Rows are points. A path goes straight from each point to the next, and from the last back to the first. The post is the endless flat space through its rows: a point in 2 columns, a line in 3, a plane in 4, and so on, so that a path can go around it. Count how often the path circles the post. Going back the other way cancels.

Post (2 x 3)
[[ 0.54  1.56 -1.20]
 [ 2.11 -2.78 -1.69]]
Path (23 x 3)
[[ 3.65 -3.30 -2.91]
 [ 2.68 -1.51 -0.93]
 [ 1.40 -0.46  0.87]
 [-0.45 -0.59  0.37]
 [ 1.51 -0.20  0.27]
 [ 2.37  3.35 -0.71]
 [ 1.63  1.75 -2.94]
 [-0.64  0.75 -3.51]
 [ 1.27 -3.53 -3.00]
 [ 0.51  1.92 -2.51]
 [ 1.84  0.07 -2.02]
 [ 0.29  0.20 -3.05]
 [ 1.09 -4.51 -1.51]
 [ 0.91 -1.87 -0.30]
 [ 4.05 -5.30 -1.21]
 [ 4.20 -1.68 -2.38]
 [ 0.06  3.00 -3.23]
 [ 1.04 -2.73 -2.73]
 [ 1.06 -3.24 -1.02]
 [ 1.53 -3.58 -2.31]
 [-0.32 -2.34  0.52]
 [ 1.73 -2.09  0.11]
 [ 1.90  0.17 -0.99]]
Times around: 2

Post (10 x 11)
[[ 1.44  1.10 -0.84  2.10  0.34  1.75 -0.10 -0.43 -0.32 -0.25  2.83]
 [ 2.95 -0.22 -1.28 -0.33  1.76 -2.99 -1.49  0.08 -0.17 -4.54  1.78]
 [-1.84 -1.23  1.03  1.30  1.01  1.68 -1.08  0.48 -0.32  5.99 -2.01]
 [ 0.36 -0.79  1.50  1.83  1.08  0.32  0.88 -3.00 -1.48  0.59  1.33]
 [-1.42  0.48 -0.50  0.50 -0.78 -1.77  4.04 -0.72  2.75 -2.43  1.14]
 [ 1.19  1.32  1.78  0.47 -2.14 -0.22  2.01  0.71 -0.33  0.33 -0.26]
 [ 1.30 -1.80 -1.01 -2.60  1.87  1.61 -3.08  1.55  2.32  1.21 -1.34]
 [-0.98 -4.42  2.93 -0.16  4.78 -1.37 -2.34  3.87  3.52 -2.84 -1.37]
 [-1.05  3.69  1.25  1.38 -4.33 -0.12  0.11 -1.12  4.16  1.74 -3.37]
 [ 1.44  2.75 -2.52 -1.87 -2.81  2.48 -2.01  1.64 -3.24 -2.63 -2.74]]
Path (27 x 11)
[[ 0.50  1.90 -2.38 -3.37  2.78 -0.48 -1.36  6.04  6.11  1.06  0.71]
 [-0.75  3.49  1.66  2.95 -2.08  0.80 -0.74  0.47  1.27 -1.92 -0.33]
 [-5.59  1.72 -0.02  1.16  3.60  0.95 -0.18 -1.00  2.41 -1.54 -4.06]
 [ 2.48 -0.48  0.22  1.39  1.40 -0.07 -1.57 -0.92 -1.93 -1.78 -0.90]
 [-0.09 -2.68  2.84  2.86  4.57 -1.41  1.32  2.30  1.47  1.52  0.36]
 [ 2.19  0.13 -0.70 -1.58  1.62 -1.46 -0.80  0.85  2.50 -2.75  0.01]
 [-1.12 -1.92  0.98 -3.26  1.39 -1.85 -0.24  2.26  1.63 -0.86 -1.33]
 [-2.64  0.91  0.00  3.58 -2.72  0.76 -1.69  3.53  0.51  2.55 -0.81]
 [ 0.43 -1.93 -0.58 -1.16  0.19 -1.49 -0.41  1.24 -1.57 -1.74 -1.20]
 [-0.60  0.41 -0.78 -4.47 -2.06 -1.98  1.34 -3.15  1.91  2.59  0.15]
 [-0.98 -5.27  4.34  1.74  3.67 -1.40 -0.43  4.29  2.10 -1.88  3.61]
 [-0.43 -3.32  2.26  2.66  1.03 -2.96 -0.56  0.15  0.43  1.34 -0.15]
 [ 1.98  1.73  2.97  0.59 -2.80 -0.14  1.07  0.66  1.66 -1.27  5.06]
 [ 2.45  0.43 -1.56 -1.14  2.16  0.43 -2.89 -0.08 -3.74  1.87  2.15]
 [ 0.63 -0.69  3.69 -0.28  2.36 -0.82  1.60  3.92  2.72 -0.68 -0.13]
 [-1.65  1.93 -0.78 -1.40 -2.20  1.86 -0.44 -1.46 -2.06 -2.24 -1.63]
 [ 3.21  0.04  4.07  1.80 -1.82  0.04 -0.78  5.42  2.37 -0.22  3.05]
 [-0.25 -3.65  1.21 -1.63  1.74  2.05 -2.14  2.91  2.04 -1.33 -2.78]
 [ 2.76  0.93  1.23  2.22  1.04  1.57 -0.63 -0.31 -3.10 -1.61  0.20]
 [-2.07  1.92  1.01  2.04  2.56 -2.21  0.95  1.88 -0.93  0.98 -0.23]
 [-0.71  1.91 -2.15  2.90  0.91 -1.70 -1.85 -2.79 -2.04 -1.58  1.74]
 [-1.21 -2.38  4.02  2.70 -1.24 -3.35 -1.38  0.88  1.24 -0.74 -0.36]
 [ 5.11  1.54 -1.25 -1.99 -2.11  0.41 -4.10  1.63 -3.22 -0.98  1.59]
 [ 2.61  2.09 -0.66 -2.64 -1.36 -0.42 -5.13  0.84 -2.08  0.17 -3.31]
 [ 1.71 -0.34  1.06 -2.49 -4.29 -0.74 -2.21  3.86  3.61 -6.34 -0.26]
 [ 2.79 -2.73  2.57  0.37  2.10 -0.06 -4.21  2.86 -2.60  1.85 -2.17]
 [-0.55  3.30 -1.14  2.55 -1.09 -2.04  1.46  2.85  0.42 -3.74 -0.71]]
Times around: 2
